Each row of a before or after table is a point. The points were changed in one or more steps. Then noise was added and the rows were shuffled. The steps act on columns, c1 being the first. Write out the steps. A step turns or swaps two columns, mirrors them in a line or flattens them onto one, adds a multiple of one to another, or multiplies or shifts one. Angles are multiples of 10 degrees, from the lower column toward the higher: turns from -170 to 170, lines from 10 to 170 but not 90. Use the fewest steps. Two steps may share a column if one is a turn and the other turns, adds or multiplies; they go together, in the order done. Otherwise the lowest column goes first.

Before, 9 rows:
[[-0.56 -0.26]
 [ 0.15 -0.13]
 [ 0.23 -0.40]
 [ 0.58  0.09]
 [ 0.03  0.04]
 [ 0.23  0.17]
 [ 0.18 -0.14]
 [ 0.25 -0.24]
 [ 0.30  0.51]]
After, 9 rows:
[[ 0.23 -0.60]
 [ 0.17 -0.33]
 [ 0.23 -0.02]
 [ 0.03 -0.17]
 [-0.56 -0.47]
 [ 0.14 -0.32]
 [ 0.25 -0.45]
 [ 0.31  0.31]
 [ 0.57 -0.12]]
Steps: shift c2 by -0.20

Before, 8 rows:
[[-0.09 -0.10  0.01  0.26  0.41 -0.08]
 [ 0.17 -0.22 -0.16  0.55  0.02  0.22]
 [-0.10 -0.20  0.15  0.21 -0.12 -0.34]
 [ 0.20 -0.26 -0.40 -0.24 -0.05  0.34]
 [ 0.09  0.41 -0.11  0.08  0.39  0.29]
 [ 0.17 -0.13  0.02 -0.15 -0.16  0.06]
 [-0.18 -0.07 -0.22 -0.19 -0.02  0.27]
 [ 0.12  0.41 -0.42 -0.24  0.18  0.17]]
After:
[[ 0.09  0.40 -0.11 -0.90  0.39 -0.02]
 [-0.18 -0.07 -0.23 -0.57 -0.02 -0.27]
 [ 0.18 -0.21 -0.16 -1.18  0.02  0.44]
 [-0.10 -0.20  0.14  0.74 -0.11  0.31]
 [ 0.13  0.41 -0.43 -0.23  0.17 -0.29]
 [ 0.20 -0.26 -0.41 -0.73 -0.05 -0.34]
 [ 0.17 -0.14  0.02 -0.02 -0.16 -0.16]
 [-0.10 -0.09  0.02 -0.05  0.42  0.27]]
Steps: turn c4 and c6 by 110 degrees; multiply c4 by 3
